Each row of a before or after table is a point. One or more steps were done to the points. Then noise was added and the rows were shuffled. The steps act on columns, c1 being the first. Write out the steps. A step turns or swaps two columns, mirrors them in a line or flattens them onto one, adds a multiple of one to another, or multiplies or shifts one. Angles are multiples of 10 degrees, from the lower column toward the higher: turns from -170 to 170, lines from 10 to 170 but not 90. Use the fewest steps. Two steps may share a column if one is a turn and the other turns, adds or multiplies; they go together, in the order done. Otherwise the lowest column goes first.
In the rows, 128 means zero.

Before (14 x 3)
[[133 168 104]
 [125 137 153]
 [124  96 100]
 [150 105 128]
 [100 111 135]
 [135 140 114]
 [129 151 109]
 [130 137 120]
 [123 150 120]
 [152 148 118]
 [155 130 118]
 [149 126 108]
 [130 125 117]
 [142 128 105]]
After (14 x 3)
[[118 129 153]
 [130 197 147]
 [127 154 136]
 [104 133 143]
 [123 164 143]
 [128 119 139]
 [126 155 103]
 [107  59 132]
 [111 122 152]
 [106 188 142]
 [127 249 152]
 [137  33 155]
 [133 194 135]
 [154  78 116]]
Steps: turn c1 and c3 by 170 degrees; multiply c2 by 3

Before (13 x 6)
[[164 161 125  95 148 176]
 [138  76 178 159 165  85]
 [194  45 130 161 149 134]
 [151 100  92 125 101  62]
 [155 124 146  69  92 169]
 [123  77  75  84 127  69]
 [104 102 151 132 114 161]
 [112  68 130  83  95 117]
 [178  77  90 175  43  67]
 [129 173 156  64 146  53]
 [ 83 167 111  54 154 164]
 [153 177 125 149 154 152]
 [168 146  95 169 100 152]]
After (13 x 6)
[[ 73 125  85 112 150 156]
 [165  81 152  76 144 168]
 [136  70 159 156 163 156]
 [119 165  82 106 147  64]
 [ 62 137  78 109  91  65]
 [174  80 128 121 144 118]
 [ 65  35 134  86 200 133]
 [ 98 121 192 138 212  81]
 [135 112 126  78 198 177]
 [171 133  57 108 179  65]
 [182 247 167  97 194  54]
 [ 99 156 120 117 203 151]
 [216 134 100 129 207 167]]
Steps: mirror c1 and c4 in the line at 120 degrees; add -1 times c6 to c2; multiply c3 by 1.3; shift c5 by 50

Before (10 x 9)
[[101 155 126  60 183  91 125 113 141]
 [116 194 130 167 136 134 109 104  32]
 [123 170 195  93 177  70 100 142 133]
 [156 107 140  95 163 171  86 189 119]
 [200  24 147 106 116  65  90 151 117]
 [125 205 103 134 104 113  52 154 104]
 [ 66 168 150 173 122  89 103 109 132]
 [174 120 162  68  42 135 139 206 139]
 [204  65 203  70  82 121 109  93 163]
 [143 208 102 202 132  65 119 140 154]]
After (10 x 9)
[[173  42 156 123 120  67 141 197 149]
 [124 103 111 114 204 136  50 144  99]
 [101 183 122  80 156  66 124 104 138]
 [156 164 141 164 107  88  87 177 123]
 [143 131  94  79 209 210 118 132 144]
 [116 138 162 138 195 165 110  93  40]
 [ 68 122 148  98 168 180 101 100 141]
 [199 117 149  60  23 118  91 142 124]
 [205  81 188 112  65  71 107  83 188]
 [123 178 190  64 171 103  99 132 157]]
Steps: swap c2 and c5; turn c3 and c9 by 20 degrees; mirror c4 and c6 in the line at 40 degrees; shift c8 by -10

Before (8 x 12)
[[174  86 209  61 123 115  58 165 167 161 133 166]
 [121 102 120 182 118  47 113 131  84 155 151  54]
 [118 214  63 208 170 153 185 107 171 230 161  58]
 [121 144 166 189 123  52 122  85 104  98 169  81]
 [160 136 164 108  93 112  39 184 133 112 103 121]
 [152 118 191  77 104  92  85 146 150 127 154  51]
 [124 155  63 182 155 133 121  73 204 194 125  64]
 [ 88 153 129 155 172  30  87 143 118 122 145  76]]
After (8 x 12)
[[161 215 148 129 202 105 114 189 174 229 120  59]
 [126 155 121 129 194 109 176 149 202 191 123  62]
 [146 154  69 125 105  40 135  84 116 123  86  76]
 [132  87 140 132  49 124 132  53 167 163 176 164]
 [171 143  77 128  68  93 171 143 105  98 119  83]
 [105 137 109 130  83 152 127  24 133 111 160 123]
 [152 101  54 132 112  96 132 114  85 155 121  51]
 [156 115 110 128  52 128 131  83 150 127 154  51]]
Steps: swap c1 and c11; turn c5 and c6 by -60 degrees; turn c3 and c5 by -70 degrees; multiply c4 by 0; turn c7 and c8 by 120 degrees
